Each row is a point. Any point is a mix of the corners, with weights that add up to 1. It lies inside the corners' shape when no weight is negative. Say inside or outside, and name the corners with a negative weight.

Corners:
(1): [-0.06  0.83  0.19]
(2): [0.31 0.25 0.07]
(3): [ 0.01 -0.01  0.25]
(4): [ 0.03 -0.69 -0.13]
Points:
[0.00 0.74 0.25] => outside (4)
[0.03 0.40 0.26] => outside (4)
[0.02 0.01 0.21] => inside
[ 0.03 -0.43 -0.06] => inside
[0.21 0.19 0.11] => inside
[0.01 0.04 0.22] => inside
[0.02 0.64 0.22] => outside (4)

Corners:
(1): [ 0.41 -0.02  0.23  0.00 -0.25  0.05 -0.58 -0.54 -0.15  0.17  0.17]
(2): [-0.79 -0.23  0.04  0.16 -0.33  0.18  0.38 -0.59  0.13 -0.30 -0.15]
(3): [ 0.09  0.26  0.35 -0.41 -0.22 -0.26  0.24 -0.05 -0.37 -0.10 -0.41]
(4): [ 0.26 -0.24 -0.08 -0.27  0.15  1.37  0.43  0.09  0.42 -0.03 -0.01]
(5): [ 0.37 -0.08  0.01 -0.18  0.08 -0.24  0.09 -0.14 -0.46 -0.09  0.32]
(6): [ 0.47 -0.27  0.67 -0.25 -0.18 -0.24  0.16 -0.16  0.15 -0.28 -0.04]
(7): [ 0.47  0.10 -0.29 -0.56  0.37 -0.16  0.18  0.46  0.38 -0.11 -0.01]
(8): [ 0.46 -0.52  0.04 -0.04 -0.35  0.29 -0.05  0.04  0.02 -0.03 -0.22]
(9): [ 0.08 -0.47  0.29  0.13 -0.22 -0.30  0.03 -0.43  0.09 -0.32 -0.87]
(10): [-0.07 -0.28  0.07 -0.32  0.45 -0.27 -0.08  0.16  0.04 -0.10  0.07]
(11): [ 0.18 -0.24  0.01 -0.57  0.51 -0.27  0.30  0.14  0.04  1.27  0.18]
(12): [-0.07  0.67  0.08  0.68 -0.13 -0.27  0.06 -0.30  0.37  0.04 -0.32]
Points:
[-0.09 -0.08  0.07  0.01 -0.01 -0.04  0.14 -0.31  0.04 -0.08  0.01] => outside (3, 8)
[ 0.18 -0.20  0.02 -0.20  0.07  0.75  0.29 -0.02  0.26 -0.04 -0.05] => inside
[ 0.26 -0.18 -0.01 -0.22  0.07  0.62  0.24  0.04  0.25 -0.03 -0.06] => inside
[ 0.14 -0.06  0.04  0.06 -0.21 -0.07  0.00 -0.21  0.01  0.08 -0.24] => outside (4, 6, 10)
[ 0.41 -0.33  0.21 -0.42  0.11  0.25  0.10  0.06  0.06 -0.04  0.03] => outside (2, 12)
